Each point is reached from the start by the listed moves, each made 0, 1 or 2 times, or once backwards (-1), plus a little noise. Is the number of moves made odd or even? Then give how often each move was made.
(in the rows, 128 means zero)

Moves:
(1): [172 173 111 124]
(2): [ 95 159 129 124]
(3): [139 121 192 110]
Start: [ 84 155  95 121]
Points:
[ 64 182 156 103] -> even (0, 1, 1)
[ 85  71 176 111] -> odd (-1, -1, 1)
[109 138 223  81] -> even (0, 0, 2)

Moves:
(1): [178 122 123 109 136]
(2): [154 183 132 144 155]
(3): [141 126 193 112 141]
(4): [147 103 137 184 124]
Start: [171 140 126 130 141]
Points:
[157 143  57 146 125] -> odd (0, 0, -1, 0)
[220 174 138 200 164] -> even (0, 1, 0, 1)
[237 130 190  94 164] -> even (1, 0, 1, 0)

Moves:
(1): [173 130 134 135 112 114 118 126 133]
(2): [117 165 128 137 126 120 134 125 136]
(3): [120 128 167 103 116 105 138 141 120]
(4): [126 122 153 177 126 136 129 155 129]
(5): [140 140 144 116 155 138 115 127 129]
(6): [129 129 142 130 118 157 136 116 114]
(7): [137 119 129 135 134 115 164 112 126]
(8): [144 143 123 115 132 135 141 146 127]
Start: [126 130 128 129 120 137 131 129 123]
Points:
[157 210 172 191 126 123 124 146 150] -> odd (1, 2, 0, 1, 1, 0, 0, 0)
[201 170 164 166 178 249 174 137 102] -> odd (0, 0, -1, 1, 2, 2, 1, 2)
[219 219 212 167 109  81 170 162 141] -> odd (2, 2, 1, 1, 1, 0, 1, 1)
[210 240 144  39 147 182  98 132 121] -> odd (1, 1, 0, -1, 2, 1, -1, 2)
[149  59 111 175 132 164 180  59 103] -> even (0, -1, -1, 0, 0, 1, 2, -1)

Moves:
(1): [116 138 127 127 138 131 128 137 127 138]
(2): [129 115 128 125 117 138 135 134 121 129]
(3): [159 117 137 120 109 116 144 136 148 139]
(4): [135 114 124 126 112 119 128 163 127 114]
(5): [114 140 122 123 108 128 106 125 141 128]
(6): [118 115 144 148 104 127 138 119 141 124]
(7): [105 116 100 146 100 101  99 132 117 132]
(8): [123 104 139 141 124 142 128 131 145 127]
(9): [130 128  99 107 129 121 142 122 128 121]
Start: [120 117 122 108 145 111 100 119 140 133]
Points:
[ 99  40  85 147  78  67  84 200 131 160] -> odd (2, 1, 1, 1, -1, 0, 2, 1, 0)
[120  89  76  65   7  82 132 135 178 113] -> odd (0, 2, 1, 1, 2, 2, 0, -1, 2)
[ 36  65 116 170  35 116  14 133 183 193] -> odd (2, 2, 1, -1, 2, 0, 2, 2, -1)
[157 150 169  72 119 124 158 104 192 181] -> even (2, 1, 2, -1, 1, 1, -1, -1, 0)
[137  89 143 124 173 107  92 211 134 123] -> even (1, -1, 0, 2, -1, -1, 0, 1, -1)
[128  28  84 109  54  72 140 177 212 143] -> odd (2, 0, 2, 1, 0, 1, 1, 2, 2)
